Every row gives one point. To make a cloud, some directions were put in groups of two or more. Within a group, all points are equally far from the middle, so they leave a hole (a ring in 2 directions, a hollow ball in 3). The other directions are filled evenly. Then the cloud was stretched, turned, moved and blurred a little. How many holes are there, and how many directions does each take, smallest first?
(in the rows, 128 means zero)

Cloud (13 x 2):
[[119 155]
 [112 135]
 [ 94 150]
 [105 152]
 [142 139]
 [ 86 101]
 [113 152]
 [ 91  93]
 [ 81 132]
 [ 81 159]
 [ 79 119]
 [135 111]
 [109  97]]
Holes: 0

Cloud (21 x 3):
[[137 154  99]
 [150 167 120]
 [139 172 154]
 [122 152  78]
 [164  93 169]
 [158 123  98]
 [131 102 133]
 [ 98 167 107]
 [114 163  74]
 [156 195 136]
 [172 137 149]
 [150 136 139]
 [166 144 110]
 [136 116 149]
 [138 130 144]
 [147  90 153]
 [195 130 119]
 [129 116 147]
 [106 128 130]
 [132 132 175]
 [ 80 146 126]]
Holes: 0

Cloud (49 x 6):
[[179 128 102 111 153 132]
 [159 124 120  97 182 138]
 [125 100 155 108  99 117]
 [137  89 122 154 153  97]
 [164  94 110 110 152 120]
 [112 171 111  97 122 168]
 [173 128 153 143 139 163]
 [125 161 155 149 183 120]
 [ 68 133 117  99 125 127]
 [ 88 133  95 129 159 106]
 [122 133 107 194 142 143]
 [177 163 107 131 148 106]
 [ 72 129 106 107 123 116]
 [134 124 152 121 172 177]
 [119 169 132 157 183 122]
 [114 169 111  93 123 167]
 [107 145  70  96 141 158]
 [151 158 169 150 108 122]
 [104  96  85 103 103 153]
 [103 154 129 181 144 149]
 [141 131  77 170 136 114]
 [156 110 163 158 159 104]
 [150 144 114 125 186 164]
 [112 109 105 126 118  89]
 [124 183 141 118 121 154]
 [114 123  72 115 169 158]
 [139 156 122 148 175 170]
 [102  75 137 145 116 164]
 [127  95 114 157 150  94]
 [ 73 130 146 149 119 138]
 [151 147 109 135 111  85]
 [109 161 151  85 132 114]
 [123 133 107 196 142 139]
 [138 125 109 197 140 114]
 [132 161  87  85 156 152]
 [170 151 154 151 142 158]
 [102 143 118 154 118 177]
 [143 105 120 126 143  86]
 [ 89 139 121 150  91 121]
 [116 127 136 191 106 132]
 [127  70 123 159 152 136]
 [121 181  89  98 141 144]
 [ 83 108 149 130 150 169]
 [142 135 106 142 119  79]
 [133 113 134 101 114  94]
 [153 111 173 148 162 114]
 [ 78 102 145 143 108 136]
 [ 93 129  97 145 162 105]
 [151 101 123 115 151  95]]
Holes: 3 (2, 2, 2)

Cloud (86 x 8):
[[158 159  48 153 104 128 146 135]
 [103  87 138 133 127 170 151 146]
 [142 133 101 137  95 100 190 151]
 [116  88 128  94 159  95 152 108]
 [121  61 112 137 124 104 151 105]
 [108  89 133 102 121  89 137 111]
 [102 128 138 150 147 154  88 124]
 [166 132 140 148 115 183 136 175]
 [130 166 138 174 119 131 125 115]
 [152 142  73 152 100 140 189 152]
 [146 106 114 139  94 149  88 108]
 [109 124 159 113 165 162 107 111]
 [143 126 104 115  99  85 167 110]
 [187 146 145 143 146 149 154 152]
 [195 104 125 110 147 163 132 157]
 [126 140 130 117 173 127 163  89]
 [134 125  87 101 134 102 103  97]
 [144 138 100  94 158 140  99 149]
 [137 136 158 108  90 155 161 148]
 [132 117 148 130 161 115 111  93]
 [126  96  76 138 105 152 130 156]
 [140 132  97 131 152  84  98 146]
 [165 117 167 128  97 160 164 160]
 [168 107 159 157 156 146 156 125]
 [103 142 130 104 100 169 101 113]
 [142 112 131 118  89  99 181 143]
 [154 115 136  79 159 104 144 165]
 [162 126 130  95  89 125 157 123]
 [121 102 100  76 158 131 133 118]
 [142 117 128 103 145  78 170 174]
 [170 156  84 144 140 120 108 120]
 [138 130  48 117 119 115 108 118]
 [185 121 136  88 133 159 129 145]
 [110  72 110 121 110 150 119 127]
 [166  90 172 142 131 156 175 136]
 [109 156 118 147 119  99 174 142]
 [113 137 148 144 128 134  73 134]
 [121 113 101 126 167 101 192 123]
 [143 151 121 115  70 166 129 142]
 [140 106 165  87 163 175 128 138]
 [171 158 129 160 149 126 149 143]
 [136  93 107 128 126 162 171  80]
 [114 121 153 165 133 106  93 146]
 [ 95 109 182 134 175 133 125 159]
 [103 128 171 116 147 149  90 140]
 [125 117 159 103 181 154 125 188]
 [127 118  45 107 126 136 119 110]
 [148 123 129  96 157 109  87 127]
 [108 119 161 112 138 186 130 150]
 [142 125 161 101 110 178 110 155]
 [158 156  42 133 114 133 122 129]
 [118 153 157 165 137 123 126 120]
 [139  67  73 118 147 124 138 130]
 [119 129  81 124 152  84 121 107]
 [176 107 138 123 144 180 172 124]
 [102 129 161 121 131 110 109 177]
 [147  76  95 102 168 135 115 140]
 [160 122  65 151 130 101 166 118]
 [118 158 125 122 146 162 184 163]
 [154  79 133 148  95 114 190 144]
 [150 101  66 148  83 146 167  96]
 [160 157 130 174 120 154 150 149]
 [111  95 175  96 125 140 110 143]
 [117 125 104  73 152 123 165 120]
 [ 86 104  83 139 132 105 140 123]
 [159 120 123 114 164 166 131 186]
 [ 92 137 101 155 103 141 106 101]
 [122 134  68  96 139 152 136 148]
 [125 130 113 115  92 194 142 149]
 [154  96 134 110 126 196 121 127]
 [167 145 127  83 118 136 151 117]
 [160 134 107 128 156 120  80 152]
 [136 162 104 145 105 102 131 161]
 [107 110  78 146 139 139 117 150]
 [151 156 126 146 107 153  92 166]
 [181 102  84 128 139 136 113 121]
 [ 86 159 121 132 142 107 155 138]
 [101 132 103  98 166  98 153 124]
 [141 165 171 139 141 145 161 151]
 [159  86 114  76 152 149 135 150]
 [134 114 145 127 169 140 184 191]
 [103 176 138 131 167 121 141 128]
 [114 151 173 124 134 153 157 109]
 [176 153 110 155 146 164 160 144]
 [134 116 188  99 134 137  96 148]
 [173 173  94 141 133 157  97 130]]
Holes: 2 (3, 4)

Cloud (93 x 9):
[[ 60 116 112  94 150 108 132 141 144]
 [178 141 133 115 153  69 154 133 127]
 [151 150 161  97 123 156  91 105 105]
 [104 119 157 107 125 165  88 114 125]
 [151 123 152 124 168 132 126  84 171]
 [145 109 156 156 102  66 114 140 115]
 [130 155 102 157 186 147 161 163 158]
 [186 112 144 161 165 124 146 113 150]
 [ 99 123 115 134 182  78 146 134 133]
 [179 149 104 160  92 114 113  98 115]
 [103 144 135 117  96  96  79 151  99]
 [139 157 150 149 125 158 115 162 170]
 [ 91 156 124 163 109  83 128 124 164]
 [144 152 120 161 149  97  64 145 130]
 [177 154 147 135 139 140  84 136 104]
 [156 112 123 147 119 134  98 148 189]
 [165 166 104 169 108 140 136 105 142]
 [152 105  97 156 126 162  87  94 151]
 [100 142 156 121  87  88 134 139 121]
 [126 166 114 148 191 129 129 158 111]
 [145 111 127 139 175 170  90 127 179]
 [142  82 109 155 141 166 113 165 119]
 [160 158 148 119  94 120  94 121  83]
 [129 133 146 136  68 126 110 118 115]
 [130 117 150 181 124  90  83 165  88]
 [133 121  73 138 143 162 109 101 135]
 [173 136 108 131 139 158 162 109 161]
 [163 129  97 147 101 118 163 161 139]
 [171 144 139 109 101 137 114 147 175]
 [133  79 107 136 112 148  70 121 105]
 [127 135 164  96 110 141 107 119  76]
 [116 126 130 101 154  85 127  85 155]
 [106 142 160 121 160  83 161 155 128]
 [122 153 153 166 161 106 141 129  97]
 [139 150  92 154 190 155  95 155 144]
 [155 152 145 160 177 118 104  95 153]
 [145 172 135 141 101 100 117 110 109]
 [162  76 132 149 146 103 116 128 175]
 [158 125 106 109  89 148  77 157 116]
 [162 117 118 108 164 149 157 104 113]
 [129 106 156 100 137  85 155 152  95]
 [125 148 106 148 167 157 137 180 144]
 [ 69 162  96 147 125 133  98 162 127]
 [155  91 128 144 118  87  70 176 147]
 [113 117 118 115 102  83  90 125 166]
 [167 159  75 139 155 130 143 113 133]
 [131 116 112 154 146 166 164 123 138]
 [115 153 144 151 152 100  91  86 140]
 [106 132 128 126 101 168  83 127 127]
 [138 116 108 105 130 164  99 116  85]
 [163 111  98 120 165 172 127 114 115]
 [182 155 133 133 134 148 160 108 101]
 [162 114 108 161  93 128 121 129 171]
 [156  94 116 144 186 109 138 141 111]
 [ 87 109 107 146 120 132  70 122 145]
 [ 92 131 121 166 191 114 148 120 117]
 [116 115 110 175 161 139 124  78 170]
 [133 155 109 156 189 136  82 150 119]
 [196 112 150  94 141 162  87 121 136]
 [ 96 143 141 129 116  73 159 155 147]
 [103 169 123  78 157 123  87 125 114]
 [180 133 144 144 165 135  82 134 147]
 [133 147  98 133 205 111 100 100 145]
 [115 146 132 148 120 110  93 162 185]
 [144 188 134 119 125 112 133  99 141]
 [ 75 152 139 156 105 102  83 132 139]
 [111  96 112 101 156 127 140 104 154]
 [206 130 126 107 111 147 150 105 145]
 [125 138 108  95 169  72  87 132 150]
 [143 148 142 142 164 165  92  81 157]
 [112 152 138 142  74 102 123 147 112]
 [138 110  74 161 150 178 109 135 141]
 [147 110 111 151 148 134 117  74 145]
 [102 143 113 150 141  92  82 167  92]
 [129 106 112 133 155 162 159 149 148]
 [146 150 109 153 150 171  67 103 111]
 [172 114  89  94 122 155  91 114 111]
 [137 101 157  90  94 134  79 113 107]
 [194 150 109 107 143 134 150 113 162]
 [126  95  88  88 110 106 118 126 143]
 [123 140  92 129 110 116 114 108 176]
 [147 131 155 106  81 104 132 103 106]
 [169 157 128 114 133 139 102  85 146]
 [105 101 129 119 156  92 163 142 150]
 [162  96 133 162 100 160  82 159 143]
 [119  89 118 120 149 135  84 100 141]
 [163 178 110 146 139 123 142 123 173]
 [ 96 135 152 195 145 143 131 170 148]
 [ 88 150  76 152 140 159  99 153 147]
 [ 97 123 130 109 106 109  76 113 147]
 [110 180 129 161  99 160 139 130 139]
 [159 108 154 117 154 120  91  94 142]
 [137  99 104 124 172 151 138 162 162]]
Holes: 2 (3, 4)

Cloud (90 x 9):
[[116 152  76 183 142 137 202 139 163]
 [160  81 157 152 153 153 128  79 107]
 [179 130 166 154 130 188 127 122 115]
 [132 139 119 118 150 174 152 102 167]
 [100 139  70 130 120 151  94 132 113]
 [154 189  84 164 158 113 143 149 131]
 [ 99 163  87 154  96 157 146 129 168]
 [156 125  89 131  80 155  90 123 116]
 [164 171  76 180 124 154 157 112 134]
 [134 114 155 143  69 168 127 143 140]
 [116 144 112 181  96 151 145 157 178]
 [126 141 134  98 102 134 124  90 100]
 [109 105  92 125  66 134 164 100 152]
 [ 96 125  80 111  79 153 139 123 100]
 [151 150 135 157 139 162 150  96 170]
 [134 146 146 208 127 140 151 156 170]
 [153 145 123 164 108 101 140 174 153]
 [142 123 126 115 106 143 162  86 115]
 [133 169 117 120 162 153  97 157 135]
 [139 157 132 145 117 128 135 175 172]
 [114 140 121 105 128 153 105  67  96]
 [164 172  87 129 147 123 153 105 154]
 [113 191  99 144 121 140 112 140 118]
 [178 149 140 140 141 159 178  99 143]
 [145 173 128 167 135 129 127  72 131]
 [160 168 126 144 189 140 158 146 141]
 [166 168 124 134 160 159 128 155 135]
 [ 91 164  73 152 141 127 160 164 163]
 [155  92 108 173 140 134 125 153 129]
 [198 160 107 150 114 117 121 121 147]
 [129 128 106 141  77 109 143 145 139]
 [128 132 157 175 154 113 129 110 134]
 [ 95 157 106 148 140 157 114 165 167]
 [155 170 154 155 146 158 151 166 130]
 [199 137 138 158 156 141 166 174 160]
 [123 181 111 164 128 121 156 174 155]
 [166 164 139 140 155 113 148  88 132]
 [130 122 108  95 120 127  94  83 117]
 [185 145 126 143 158 173 118  85 102]
 [144 163 129 160  69 172 150 138 126]
 [141  97 127 134 169 122 117 108 118]
 [111 118 106 145 167 143 153 128 104]
 [130  98  85 163  88 132 144  95 110]
 [198 170 152 163 137 147 142 138 147]
 [ 92 134  79 130 150 113 139 130 131]
 [137 144  85 120 113 128 181  79 135]
 [195 183 139 132 171 154 125 146 101]
 [145 128  70 101  95 156  93  99  97]
 [198 145 136 152 161 127 100 148 142]
 [114 141  78 162 164 100 170 162 109]
 [111 184 108 149 113 145 144 131 140]
 [125 116 140 162 188 124 127 104 111]
 [171 122 110  91 110 164 118 144  97]
 [146 143 116 139  97 147 173 133 113]
 [115 155  85 180 166 136 177 113 163]
 [164 157 158 139 135 116 118 132 152]
 [195 138 110 159 157 130 111 114 133]
 [115 127  67 150 124 174 166 136 142]
 [123 104 154 156  89 149 123 170 119]
 [142 138 116 142 184  97 144 150 155]
 [115 144 110 119 150 175 108  84 147]
 [146 108 109 106 122 150 172 105 128]
 [104 100  86 144  76 153 110 142 109]
 [120 141 111 157 121 127 125 119  75]
 [120 142 130 144 129 159 176  91 157]
 [125 180  82 129 112 152 105 157 106]
 [128 130 132 176 102 159 104 156 156]
 [107 143  75 157 159 118 106 163 144]
 [ 96 152  75 171 150 110 141 148 162]
 [171  93 123 157 142 148 142 157 114]
 [158 150 116 162 100 153 128 156 159]
 [ 99 115 130 129 113 131 125 130 107]
 [137 150 140 119 122 147 155 113 161]
 [167 148 128 159  70 139 149 183 128]
 [185 189 133 150 140 143 102 157 120]
 [156 131 109 139  68 129  91 154 125]
 [ 99 157 114 128 103 124  88 105 127]
 [111 135 119 147 108 148  97  95  81]
 [139 154 107 117 159 119 137 120 101]
 [141 138  93 142 133  97 109 152 136]
 [151 151 100 161 157 131 161  90 171]
 [147 144 140 153 179 162 162 160 119]
 [124 154 132  96 110 161 144  82 135]
 [154 132 120 152 187 143 109 134  97]
 [176 136 161 174 134 157 169 153 146]
 [ 98 126 126 114  81 132 132  92 130]
 [124 106 143 109 102 139 139  94 150]
 [140 151 126 133 144 115 128 130  83]
 [167 113 128 143 146 173 113 154 148]
 [120 119 117 174 142 175 111  98 114]]
Holes: 1 (4)

Cloud (101 x 9):
[[ 95 134 119 123 121 156 128 136 137]
 [124 106 151 168 108 188 148 104 102]
 [121 111 105 150  86 144 187  98 178]
 [108  74 147 164 139 118 146  94  96]
 [167 114 125 189 127 144 120  91 155]
 [109 129  86 120 100 183 159 105 130]
 [111  84 147 132  88 134 162 117 145]
 [153 124  94 121 144  88 119  74 143]
 [146 129  98  99 136 122 154  90 113]
 [141 165 140 139 196 177 113 116 114]
 [148 164  98 147 157 154 129  67 155]
 [ 90 129 144  95 112 174 112 165 103]
 [ 92 133  93 116 124 100 143  91 118]
 [144  94 127 112 125 109 166  87 140]
 [132 116 111 177 106 143 180 108 136]
 [129 156 148 131 153  94 113  97 126]
 [123 100 153 158 125 149 155 107 102]
 [ 97  90 140 131 117 155 174 133 106]
 [143  88  92 162 143  89 106 110  90]
 [149 109 125 161 164 134  81 102  97]
 [ 92 176 143 125 101 194 137 125 124]
 [144 197  99 102 145 132 115 115 122]
 [ 92 156 147 142 134 130 111  91 109]
 [147 114 129 141 131 120 137 131  97]
 [ 86 131 121 140  96 127 173 108 142]
 [131 128 141  68 162 119 112 133  85]
 [146  97 101 114 136 147 157  81 171]
 [166 112 117 117 136 106 118 100 129]
 [123  83  81 123 108 133 123 109 128]
 [160 133 124 119 106 155 141 101 112]
 [112 117 143 147 137 139 129  58 146]
 [130 166 151 150 141 129 115  85 176]
 [152 125 130 167 118 117 104 137  78]
 [ 94 153 152 179 149 129 129  78 116]
 [125 116 101 133 111 125 136 125 136]
 [105 141  94 123 153 126 130 124 117]
 [120  84 122 113 125  96 139 125  94]
 [171 149 119 109 145 142 129  95 110]
 [140 166 143 145 171 116 129 108 118]
 [129 173 114 145 147 135  98 133  83]
 [ 70  96 143 151 107 106 192 101  82]
 [170 148 102 153 114 128 148  92 115]
 [160 125 114 169 126 136 136  92 127]
 [156 134  81 111 134 111 170  78 122]
 [ 81  94 118 191 110 156 152 138 141]
 [121 120 123 126  99  96 121 119  78]
 [141 138 149 123 176 115  73 126  84]
 [141 174 147  94 144 116 111 117 122]
 [170 149 127 134 141 139  98 136  90]
 [170 136 129  79 148 147 113 105 165]
 [151 128 120 143 164 148 111 105 166]
 [132 172 160 129 131 182 146 117 114]
 [135  81 128 134 116 141  94 111 138]
 [160 127 127 164 133 122 110  51 155]
 [126 155 105  67  98 133 123 104 116]
 [188 159  93  82 188 112  76 106 121]
 [138  83  86 111 106 108 117 134 154]
 [129 130 143 174 137 204 112 123  90]
 [100 222 147 115 154 154 105 114  95]
 [ 91 154 151 141 115 183 159 129 129]
 [120 150 159  78 116 146 130 117 136]
 [126 154 118 152 144 109  94 157  61]
 [133 122 150 189 115 163 164 127 135]
 [154  91 150 148 142 119 141 118 144]
 [122 121 109 105 140  92 183  89  93]
 [117 125 132 112 136 158  96 143 154]
 [118  98 127  97 120 149 100  85 157]
 [ 93 162 119 152  99 160 128 112  91]
 [114  87 145 120 138  80 145 116  77]
 [122 147 125 155 182 158 134  86 135]
 [131 129 101 161  93 127 123  93 169]
 [ 79 136 142  66 144 137 119 156  89]
 [100  64 137 164 110 161 152 116 102]
 [ 99  91 110 146 109 137 135  90 157]
 [133 138 108 159 184 134 101  70 143]
 [149 151 129  75 130 134 115 133 150]
 [ 93  95 124 148 118 178 172 147 132]
 [ 98 142 115 181 162 109 108 127  62]
 [125  73 109 135 144 127 150  57 178]
 [141 172 129 152 130 143 155 123  74]
 [168 137 107 104 116 164 144  88 175]
 [107 117 125 139 137  96 133 141  99]
 [113 153 104 120 141 169 174  81 143]
 [110  80 145 171  97 167 142 135  85]
 [102 136 116 134 130  81 137  90 126]
 [121 102 107 113 159 166 148 105 170]
 [128 113 107 178 132 131 156 109  89]
 [131 175 110 162 145 196 146  83 123]
 [109 109 135 177 114 146 177  87 173]
 [142 177 146 141 156 105 109 134  80]
 [125 117 124 125 136 142 129  54 149]
 [ 74 144 101 115 126 131 145 105 128]
 [106 134 112  72 129 130 170  84 156]
 [125 136  84  79 166  89 148 117 141]
 [165 143 112 158 154 105 115  73 157]
 [151 166 134 144 140 151  60 116 131]
 [140 127 107  99 113 138 193  92 180]
 [181  90  99 118 139 126 111 115 117]
 [144 142 121 112 176  82  97 109 166]
 [147  96 110 147 111 139 158 117 157]
 [185 125 150 173 121 137 104  99 150]]
Holes: 0
